Each point is reached from the start by the listed moves, each made once or not at all, plus a little noise. Say if it took an odd or an even number of moves. Then give how often each move was made.
(in the rows, 128 means zero)

Moves:
(1): [194  90]
(2): [149 184]
Start: [128 148]
Points:
[194 110] => odd (1, 0)
[128 146] => even (0, 0)

Moves:
(1): [179  96 122]
(2): [165 182 120]
(3): [142 119 186]
Start: [116 138 108]
Points:
[163 185 155] => even (0, 1, 1)
[218 150 151] => odd (1, 1, 1)

Moves:
(1): [214 114 130 101  98 131]
(2): [145 188 131 139 127 127]
(3): [131 113 191 147 134 144]
(4): [128 110 109 199 108 119]
(5): [146 119 109 131 197  84]
(6): [136 109 106 137 164 188]
Start: [125 142 139  94 115 156]
Points:
[227  85 166 158 142 119] => even (1, 0, 1, 1, 1, 0)
[207 127 140  68  83 163] => odd (1, 0, 0, 0, 0, 0)
[249 162 102 154 137 103] => even (1, 1, 0, 1, 1, 0)

Moves:
(1): [196 141 125 140 128 136 153 131 131 140 128]
(2): [123 178 123 128 127 123 128 129 132 132 127]
(3): [130 135 172 128 118 130 125 134 106 129 138]
(4): [114 121 132 183 140 141 126 123 138 128 132]
(5): [132 127 138 126 174 119 130 124 127 112 113]
(6): [125 131 128 117 136 166 132 135 135 126 121]
(7): [111 129 129 129 123 124 184 128 111 131 126]
(8): [131 126 113 137 145 118 126 200 127 120 138]
(9): [124 118 146 130 122 119 131 136 183 117 121]
Start: [116 126  99 146 116 133 130 132 195 112 122]
Points:
[ 83 117 113 202 165 131 193 129 189  97 115] => odd (0, 0, 0, 1, 1, 0, 1, 0, 0)
[181 187 137 174 111 119 150 219 237 107 132] => odd (1, 1, 1, 0, 0, 0, 0, 1, 1)
[192 139  88 156 186 121 155 200 195  98 111] => odd (1, 0, 0, 0, 1, 0, 0, 1, 0)
[113 166 100 157 173 102 138 214 249  81 108] => even (0, 1, 0, 0, 1, 0, 0, 1, 1)

Moves:
(1): [187 130 111 124 114 148 138  99 121 141 121 117 127 115 136]
(2): [116 205 147 136 147 123 125 117 135 122 123 122 120 132 127]
(3): [154 123 197 137 118 154 137 145 131 121 135 148 112 125 114]
(4): [128 135 129 175 123 134 109 140 133 143 133 127 139 136 140]
(5): [133 119 128 138 175 143 138 131 132 122 134 114 129 121 123]
(6): [113 144 111 130 119 168 141 141 122 126 136 130 119 125 138]
(7): [115 139 126 155 118  98 196 131 119 117 123 129 147 135 113]
(8): [139 147 119 115 130 109 130 206 133 115 130 122 142 136 128]
(9): [120 121 125 135 121 124 134 133 175 119 123 121 132 127 142]
(10): [119 125 141 114 133 126 138 137 132 185 116 116 130 125 139]
(11): [133 137 126 119 127 123 132 108 133 151 186 125 135 120 136]
(12): [132 124 112 128 147 131 138 128 132 132 121 187 122 139 148]
Start: [141 140  72 139 119 120 140 158 113 156 138 130 153 113  97]
Points:
[213 247 127 142 129 106 249 205 124 217 170 172 164 115 114] => even (1, 1, 1, 0, 0, 0, 1, 1, 0, 1, 1, 1)
[124 224  67 227 181 100 215 151 175 168 186 161 181 127 131] => odd (0, 1, 0, 1, 1, 0, 1, 0, 1, 0, 1, 1)
[141 174  42 183 147 152 154 248 173 165 213 102 183 110 137] => even (0, 0, 0, 1, 1, 1, 0, 1, 1, 0, 1, 0)
[144 171 120 171  89 150 234 169 105 161 206 150 156 104  86] => even (0, 0, 1, 0, 0, 1, 1, 0, 0, 0, 1, 0)

Moves:
(1): [170 119 117 129 126 132 122 134 121 139 120 124 132 126 128 134 135 151
 118]
(2): [135 172 131 129 148 130 126 139 131 138 125 121 125 136 126 128 125 128
 123]
(3): [137 121 180 121 123 131 125 127 135 120 107 129 130 128 123 124 134 124
 119]
(4): [129 126 139 182 135 134 115 137 138 125 129 123 130 144 134 125 135 137
 137]
(5): [130 111 132 118 175 134 132 124 138 126 132 118 137 148 126 129 125 138
 121]
(6): [129 128 126 127 120 156 129 118 130 128 119 122 123 138 131 138 131 122
 137]
(7): [130 125 127 140 118 118 184 133 126 143 110 128 142 149 121 133 119 132
 119]
(8): [109 115 122 124 138 139 129 168 120 133 112 122 123 113 122 129 138 125
 131]
(9): [120 134 117 129 121 125 124 135 179 119 119 128 132 122 124 133 124 130
 112]
(10): [117 121 132 124 123 125 123 123 138 163 123 119 129 127 145 119 122 139
 134]
(11): [134 129 141 131 123 147 146 141 141 122 177 109 135 114 133 139 124 132
 134]
(12): [129 127 133 131 137 137 138 130 141 131 134 172 115 122 140 143 135 132
 134]
(13): [120 138 132 125 128 142 119 130 119 131 131 140 182 130 126 137 129 129
 125]
(14): [128 121 129 110 111 118 106 153 135 137 143 132 121 172 117 134 132 119
 121]
(15): [126 133 131 110 121 117 136 148 126 112 115 114 125 141 172 140 125 141
 132]
(16): [123 132 138 127 123 113 122 127 127 147 126 114 121 117 115 172 122 135
 125]
(17): [113 133 123 135 125 116 135 118 133 131 131 121 128 129 136 134 182 141
 117]
(18): [109 140 124 118 117 126 129 129 123 116 123 129 120 129 108 126 121 181
 136]
Start: [150 109 119 131 117 125 142 145 124 131 123 119 145 129 150 143 126 137
 135]
Points:
[ 95  95 122 177 104 130 160 222 199 195 104 153 195 187 163 178 188 172
 111] => odd (0, 0, 0, 1, 0, 0, 1, 1, 1, 1, 0, 1, 1, 1, 0, 0, 1, 0)
[101 143 133 159 107 159 152 223 134 192  84 102 185 217 126 158 124 200
 142] => odd (0, 1, 0, 1, 0, 1, 1, 1, 0, 1, 0, 0, 1, 1, 0, 0, 0, 1)
[119 128 192 151 158 154 212 249 219 145  96  96 151 165 187 173 114 236
 131] => even (0, 1, 1, 1, 1, 0, 1, 1, 1, 1, 1, 1, 0, 0, 1, 0, 0, 1)

Moves:
(1): [128 134 133 108 122 124 137 145 118 137 111 126 125 137 138 130 112 128
 140 147 129 105 129 123]
(2): [127 120 109 125 130 138 146 144 148 127 120 131 110 121 120 109 130 138
 135 143 123 129 134 132]
(3): [117 137 121 131 131 138 130 123 133 147 126 128 122 152 129 129 119 117
 126 114 105 127 137 138]
(4): [125 132 121 130 120 127 124 137 141 120 126 118 134 150 135 141 117 130
 138 121 121 128 138 122]
(5): [120 122 132 129 119 109 112 129 127 138 120 116 130 124 128 117 118 127
 136 127 126 123 138 134]
(6): [113 124 123 132 136 146 124 142 133 137 126 126 107 132 137 142 140 150
 147 132 152 109 122 119]
(7): [124 113 122 127 116 134 126 128 126 130 134 127 120 118 143 138 136 139
 126 140 132 140 119 127]
(8): [128 123 132 133 116 144 120 113 126 132 138 125 142 120 116 115 131 140
 115 124 103 139 119 122]
(9): [130 127 127 127 125 123 137 122 113 117 146 107 115 128 122 134 113 116
 133 116 144 115 130 118]
(10): [142 141 107 118 114 125 104 124 118 162 129 126 126 120 129 139 113 131
 155 131 130 129 111 117]
(11): [141 133 126 111 133 122 137 141 123 125 124 122 125 125 133 130 131 138
 125 130 114 133 116 132]
(12): [128 127 128 110 119 124 124 135 118 139 129 143 121 126 116 137 117 137
 115 142 137 145 102 127]
(13): [122 138 140 118 151 128 123 131 122 129 148 131 145 144 134 114 134 108
 125 105 129 121 146 131]
(14): [113 129 131 139 124 121 144 135 132 128 122 124 111 112 134 115 126 132
 116 145 119 143 116 119]
(15): [131 135 120 124 121 104 137 133 117 130 132 123 135 144 137 117 119 130
 130 123 126 117 123 132]
(16): [121 130 124 138 122 142 127 123 112 134 125 131 133 131 126 119 141 132
 121 147 118 128 156 127]
(17): [122 128 129 119 120 120 140 135 117 125 129 142 140 124 127 132 114 138
 139 119 125 130 129 119]
(18): [138 138 109 137 140 150 127 124 113 135 126 123 127 131 116 125 134 107
 129 121 117 141 108 147]
(19): [113 131 110 128 130 140 120 101 123 127 116 114 128 142 122 127 150 129
 133 125 121 141 120 111]
(20): [136 125 122 119 138 127 124 132 116 113 111 135 141 141 137 129 125 134
 113 130 128 114 130 115]
(21): [132 121 133 123 137 140 146 129 151 130 124 120 119 143 137 149 130 138
 128 121 143 157 130 117]
(22): [119 118 122 130 139 135 142 131 122 141 137 138 123 138 132 114 143 136
 145 136 105 129 127 136]
(23): [129 135 118 123 141 151 126 129 139 115 122 145  98 130 136 109 135 137
 152 147 129 138 123 132]
(24): [137 137 103 130 126 136 133 119 126 116 129 122 153 126 133 138 114 133
 132 142 120 125 127 141]
Start: [127 123 136 119 125 134 118 142 140 117 136 135 129 133 134 124 179 128
 137 129 125 137 145 126]
Points:
[103 144  19  54 105 207 163 183 118 141  83 115  50 186 185 167 140 221
 209 218 112 170 112  63] => even (1, 1, 1, 1, 0, 1, 1, 0, 1, 1, 1, 1, 0, 1, 0, 1, 1, 0, 1, 1, 1, 0, 1, 1)
[118 113  49  80 124 163 141 178 136 162  71  89  81 167 173 123 184 170
 197 182  69 187 100  96] => odd (1, 1, 0, 1, 1, 0, 1, 0, 0, 1, 1, 0, 0, 1, 0, 0, 0, 1, 1, 1, 1, 1, 0, 0)
[ 61 150  21 103 138 222 130 157 101 197 106 135  72 164 168  75 191 159
 249 203  56 148 143 134] => even (1, 1, 1, 0, 1, 1, 1, 0, 0, 1, 0, 0, 1, 1, 0, 1, 1, 1, 1, 0, 0, 1, 1, 1)
[143 131 104  68 143 159 176 190 136 115 106 115  61 141 136 106 145 142
 205 150 126 156 130 126] => odd (1, 1, 0, 0, 1, 0, 0, 0, 1, 0, 1, 0, 0, 0, 0, 0, 1, 1, 0, 0, 1, 0, 1, 0)
[155 153  62  81 122 189  95 124  52 161 162 117 163 156 130 136 149 126
 115 135  68 156 110 131] => even (0, 0, 1, 0, 0, 0, 1, 1, 1, 1, 1, 1, 1, 0, 0, 1, 0, 1, 0, 1, 0, 0, 0, 1)
[112 115 112  77 114  93 158 164  94 105 151 115 152 153 172 139 121 151
 122 132 149 161 128 100] => odd (0, 0, 0, 0, 1, 0, 1, 0, 1, 0, 0, 1, 1, 1, 1, 0, 1, 0, 0, 1, 1, 0, 0, 1)
[102 150  61  54 114 142  99 159  85 148 122  81 148 206 187 173 125 154
 215 115 111  85 149  82] => even (1, 0, 1, 1, 1, 1, 1, 0, 1, 1, 1, 0, 1, 0, 0, 0, 1, 0, 1, 1, 0, 0, 0, 1)
[122 129  58  83  95 212 128 133  84 198 141 133 102 158 139 127 131 164
 210 183  70 188 111 128] => odd (1, 0, 1, 0, 1, 0, 1, 1, 1, 1, 0, 1, 0, 0, 0, 1, 1, 1, 0, 0, 1, 1, 1, 1)
[156 147   8  67 113 174 164 192  67 125 116 130 111 176 174 109 139 178
 230 204  64 119 126 127] => odd (1, 1, 0, 1, 0, 0, 1, 0, 1, 1, 1, 0, 0, 0, 1, 1, 1, 1, 0, 1, 0, 1, 1, 1)
[ 93 125  42  95 140 140 144 139 135 170 118 103 127 195 184  97 172 155
 175 147  68 167 139 110] => odd (0, 1, 1, 0, 1, 0, 1, 0, 0, 1, 0, 0, 1, 1, 1, 0, 0, 0, 1, 1, 1, 1, 0, 1)
[ 92 144  68  81 131 167 149 125  84 170 156 119 133 206 153 136 149 177
 172 115  90 158  96  70] => odd (0, 0, 1, 0, 0, 1, 0, 1, 1, 1, 0, 1, 1, 1, 1, 0, 1, 0, 1, 1, 1, 1, 0, 1)
